Rows are points. The points of each table are mixes of a few directions, plus a little noise. Count the directions of each table, and those that both share. Where both have some left over, give the other angles between the two spaces (their principal angles), to ten degrees, smallest first.
In the rows, zero is written as 128.

First, 7 rows:
[[220  98 122]
 [ 92 143 124]
 [171  86 171]
 [ 85  99 200]
 [ 87 179  70]
 [160 119 123]
 [ 80 172  85]]
Second (4 x 3):
[[ 39 143 155]
 [160 123 118]
 [225 112  98]
 [ 88 135 140]]
Directions: first 2, second 1, shared 1

First, 9 rows:
[[140 128 127 220  95 148]
 [ 98  58 128  63  91  74]
 [156 139 176 127 126 137]
 [ 72 176   9  69 221 135]
 [145 124 177  74 132 117]
 [135 170 108 159 158 158]
 [107 113  98 124 124 117]
 [149 127 147 206  95 146]
 [151 117 182 110 111 121]]
Second, 7 rows:
[[119 146  83  89  81 122]
 [137 150 159 149 147 103]
 [ 72  86  71  89 109  59]
 [127 101 140 142 149 146]
 [128 131 147 142 145 107]
 [128  95 188 181 197 111]
 [184 188 109 104  67 249]]
Directions: first 3, second 3, shared 1; angles 80, 80

First (9 x 9):
[[149 151 149 222 182 128  19 118 115]
 [103 127 110  12  33 107 190  70 151]
 [136  96 129 124 148 145 200 183 116]
 [ 96 164  77 199 157 124  73 173 143]
 [154 141 140 148  97 106  66  59 119]
 [171 124 129 124  44  92 108  34 112]
 [ 78 132 156  92 219 174 151 206 150]
 [140 116 100 142 101 117 162 140 119]
 [125 103 163  90 171 159 183 168 125]]
Second, 8 rows:
[[ 28 164  90  11 112 137 171 154 189]
 [165 128 156 141 103 112  80  58 113]
 [148 124 139 145 124 123 112 110 117]
 [165 111 138 180 143 128 121 136 104]
 [ 43 137  74  75 163 156 214 244 170]
 [175 125 161 153 103 111  75  55 105]
 [182  91 129 232 179 141 149 197  86]
 [118 145 138  87  95 116 101  71 141]]
Directions: first 4, second 2, shared 2

First (11 x 12):
[[140 132 151 124 158 145 118 109 128 162 119 157]
 [ 89 133  61 174 101 101 139 143 163 143 148  80]
 [132 202  71  94 159  55  92  40 229 166 128 137]
 [109 182  57 248 145 101 127 167 147 103 175  43]
 [196  94  68 135 214 121 141 169  36  47 143 156]
 [109  94 141 110 107 152 139 126 131 168 115 147]
 [123  66 136 108 123 143 140 147  76 146 116 157]
 [133 113 203 112 107 183 136 139 110 126 112 144]
 [101 129 103 140 119 108 123 114 155 177 129 121]
 [142 148 249  73  91 124  99 119  75  76 108 137]
 [132 117 168  94  84 179 155 133 157  95 112 131]]
Second:
[[163 146  45 166 181 164 162 136 191 100 145 123]
 [124  84 174  39 102 128 122  94 113 166  94 185]
 [141 166 171 154 116 106 112 161  74  39 145  83]
 [101 139  14 142 136  60 126 103 187 167 145 107]
 [117 137 113 152  90 134 149 158 146  78 141  83]
 [146 105  16 194 185 136 161 172 121 109 157 114]
 [137 110 206  88 120 159 120 119  97 140 105 165]
 [129 142 207  92 132 125  92  90 112 168 107 162]
 [ 93 122 206 125  90 140 108 119 112 186 113 131]]
Directions: first 6, second 6, shared 6

First:
[[144 111 136 111  98 134 166 152 141 133 101 109 107 111 135 140 142 126]
 [174  97 184 110  77 132 154 145 132 121  92 111  58  87 150 108 170  91]
 [130 117 113 111 134 125 185 138 121 108  85 119 156 158 113 134 100 144]
 [107 143  85 133 145 137 120 128 143 137 141 122 173 141 123 152 110 156]
 [141 125 115 123 105 154 124 141 163 138 124  99 131 100 148 147 149 133]
 [ 91 149 144 149 171  87  92  99  77 133 174 186 118 162 100 102 105 120]
 [139 161  78 166 165 192   7  79 176 103 173  99 218 113 161 118 135 137]
 [105 126 113 117 145 102 183 140 105 129 109 142 144 169  99 141  91 148]
 [119 124 183 130 113  90 121 131  94 152 154 166  48 113 122 109 150  97]]
Second, 11 rows:
[[134 110 114 119 164 145 124 117 117  93 106 116 191 154 108 111  95 146]
 [107 150  72 133 168 133 149 114 131 106 116 125 207 180 112 144  80 161]
 [103 178 109 148  94 101 152 138 150 171 159 147  77 123 150 169 150 122]
 [128 110  91 117 190 153 130 109 114  75  93 111 238 179  96 111  67 164]
 [139 119 167 127  93 121 115 139 130 150 142 134  62  88 143 123 168 101]
 [149 102 184 122  93 126 105 139 124 144 137 129  57  78 142 110 172  95]
 [127 126 122 127 136 131 128 125 127 122 123 126 142 135 125 126 120 134]
 [116 140  94 131 151 130 140 121 130 116 121 126 173 158 119 137 101 148]
 [137 103 119 116 164 147 120 117 115  92 104 114 191 149 108 107  95 144]
 [134 133 171 133  73 110 121 144 137 171 155 141  28  77 155 134 184  92]
 [132 134 164 133  81 112 123 143 137 166 152 139  41  84 152 135 176  99]]
Directions: first 4, second 2, shared 1; angles 40

First, 10 rows:
[[ 73 196 101  18 219 108  78 124  67  98 231 110 157 128 116  80   7 168
  118 100  77 172  21 191]
 [ 83 184 106  38 202 112  88 125  78 104 212 113 152 127 118  89  30 160
  119 105  87 163  40 180]
 [149 102 139 171  92 136 147 130 152 140  88 135 117 129 133 146 175 113
  132 138 147 111 170 103]
 [159  89 143 190  76 140 157 130 163 145  69 138 111 129 135 156 197 105
  134 144 157 102 191  91]
 [135 120 131 141 118 131 133 128 135 132 117 130 125 129 129 133 141 123
  130 130 133 122 140 121]
 [ 93 172 111  58 186 115  96 126  88 109 194 116 147 128 120  97  50 153
  121 110  95 156  59 169]
 [149 103 138 169  95 136 147 129 151 139  90 134 118 129 133 146 172 113
  132 139 147 112 167 104]
 [140 113 135 152 108 133 140 129 142 134 105 132 121 128 131 139 154 119
  130 135 139 118 152 114]
 [162  84 145 197  71 141 159 130 167 147  64 140 110 129 136 158 203 103
  134 146 159 100 196  88]
 [137 117 132 145 114 131 136 128 138 133 112 131 124 129 130 135 146 123
  129 133 136 121 144 119]]
Second:
[[159 155 124 185  96 116 144 131 154 157 116  97 133 147 174 134  91  76
  125 132 146 133 165  83]
 [115 112 122  63 190 138 102 135  79  60 147 121 160 102 113 110 108 184
  145 121  70 108 108 157]
 [136 132 127  55 162  96  66 121  66  41 191  81 161  95 154 118  39 158
  178 138  77 116  96 117]
 [101  97 136 207 106  99 113  75 143 112  92 119 141 159 172 131 138  81
   78 118 168 122 136  87]
 [ 86  89 147 118 113 100  89  84 116 102 137 150 109 127 116 137 164 132
  114 129 158 132  81 135]
 [188 192 115 123 107 167 193 199 167 221 132 134 102 125 107 136 121 120
  162 141 123 147 170 138]
 [ 76  77 138 148 136 128 118  88 127 107  93 162 125 139 109 126 196 135
   81 113 150 120 106 147]
 [163 169 118 126 111 177 200 191 172 225 111 162  92 130  82 136 169 133
  140 132 132 145 162 160]]
Directions: first 1, second 4, shared 0; angles 40
